Every row gives one point. The last column is the point's height on a tilted bowl or saddle (a function of degree 2), plus a little noise. Count its main directions that bend up, bend down and stay straight.
In the rows, zero is written as 128.

Points, 16 rows:
[[181  74 136 160]
 [115 154 123 127]
 [172 167  80 131]
 [104 148  48 204]
 [150 150  42 205]
 [133 116  88 149]
 [132 167  51 187]
 [110 128 141 127]
 [127  88 187 153]
 [103 169 149 133]
 [151 113  76 167]
 [152 127 118 131]
 [ 67 120 133 123]
 [169 117 133 135]
 [131 142 124 125]
 [103 154 108 137]]
Directions: 2 up, 1 down, 0 straight

Points (15 x 4):
[[ 83 108 136 136]
 [146  89 166 146]
 [106 127 124 129]
 [190  88  90  65]
 [124 186 136 148]
 [159  96  92 103]
 [233  74 190  21]
 [117 126 144 133]
 [156 136 162 117]
 [ 94 157  88 112]
 [131 152 113 129]
 [172  86 119 111]
 [139 138 140 128]
 [129 122 144 133]
 [ 62 121 137 110]]
Directions: 1 up, 2 down, 0 straight

Points:
[[137  86 116 205  73]
 [214  93 120 152  83]
 [198 135  98 119 103]
 [148 133 111 122 117]
 [152 187 123 110 158]
 [181 131  70 124  98]
 [131  95 139 170 120]
 [128 132 125 103 121]
 [216  81 118 107  45]
 [ 97 101 132 151 123]
 [ 97 129 197 147  93]
 [125 137 132  79 118]
 [105 108 139 139 130]
 [161 156  60 151 133]
 [ 94 123  65  94  81]
 [161 124 110 132 109]
 [105 127  91 119 103]
 [161 127 150  97  95]
 [164  75 116  90  95]
 [145 200 177 133  76]
 [138 190 173  94  81]
 [139 143 164 128 100]
 [167 126 174 129  87]
 [129  97 164 158 137]
 [154 172 121  41 101]
 [ 91 193 149 102 120]
 [108  81 148 113 180]]
Directions: 1 up, 2 down, 1 straight

Points (27 x 5):
[[140 134 157 103 120]
 [160 139 101 123 127]
 [131 130 107 120 129]
 [ 49 156 129 143 123]
 [148 106 115 134 129]
 [ 69  83 172  93 122]
 [119 165 125 121 117]
 [160 122 131 122 131]
 [219  72  97 145  89]
 [130 113  80 104 114]
 [ 83 227 156  80   7]
 [206 101 119 108 120]
 [125  88 149 169 123]
 [126  93  90 127 115]
 [191 132 122 158 133]
 [140 149 121 126 128]
 [154 127  68 165 111]
 [140 106  80  82 113]
 [136 176 150 119 106]
 [186 178 170 150 102]
 [145 146 179  92  99]
 [205 117 123 127 126]
 [104 139  98 116 121]
 [142 103 139  84 126]
 [ 98  67 134  78 120]
 [113 117 117 133 133]
 [ 30 125  95 119 116]]
Directions: 0 up, 2 down, 2 straight

Points, 25 rows:
[[ 87 177 157 127 100]
 [129 160 110  82 107]
 [ 84  91 122 119  97]
 [139 134 168 165 123]
 [160 132 114 134 107]
 [157 171 157 117 116]
 [167  89 146 214  71]
 [116 181 105 105  96]
 [190  99 184 136  82]
 [215 168 155  91  85]
 [111  97 139 139  99]
 [114 108 152 113 104]
 [163 202 117 170  97]
 [ 60 133 131 111  81]
 [108 195  88 176 135]
 [148  52 178 166  26]
 [159 143  78 100 112]
 [149 136 137  97 113]
 [ 98  89 119 135 104]
 [ 84 146 159 151 110]
 [121 137 179 132 122]
 [158 149 122  84 109]
 [127 131 154  95 116]
 [127  96  71 169 154]
 [179 138 106 158  92]]
Directions: 2 up, 2 down, 0 straight

Points:
[[ 61 104  84 104 196 146 155]
 [157 182 100  70  43 161 221]
 [110 118 154 111 149 107 121]
 [117 175 174 163  89 120 136]
 [ 82 103 146 140 128 111 123]
 [141 124 138 129 142 108 118]
 [ 82 121 193 128 182 124 105]
 [128 190  92 117 117  91 124]
 [140  91 133  89  79 123 159]
 [102 165 147 149 140 114 119]
 [192  95 134 132 173 113 136]
 [115 171 153 144 107 166 142]
 [117 126 108 159 136  84 127]
 [154 143  93 202 144 162 152]
 [171  69 134 147 121  96 135]
 [162 151 191 147  95 121 152]
 [108 212 200 116 134 120 158]
 [154 128  57 118 127 139 126]
 [121 164 160 144  81 169 159]
 [139 161  86  87 132  76 127]
 [137 109 135 160 129 158 118]
 [128 147 201 189 166 192 136]
 [152 112  72 124 138 163 128]
 [ 83  96 128 162 109 126 133]
 [ 77 121 175 134 121 143 113]
 [114 168 156 129 121 197 153]
 [169 139  95 126 159 111 117]
 [113 180 102 123 106 111 137]
 [123 145 125 144 115 150 127]
 [ 70 159 115 166 167 183 153]
 [157 120 113 134 138 137 118]
 [103 123 139 172 153  82 126]
 [104 150  59 127 151 165 160]
 [  7 131  84  98  84 132 249]
 [112 159 124 133  92 123 140]
 [109 134 125 197 161  95 133]
 [108 121  73 129 130  62 153]
 [159 105 138 106 183 120 128]
 [124  74 116  79  65  48 222]
 [111 130 160  93 151  94 135]
 [108 155 175 180 189 122 124]]
Directions: 4 up, 1 down, 1 straight
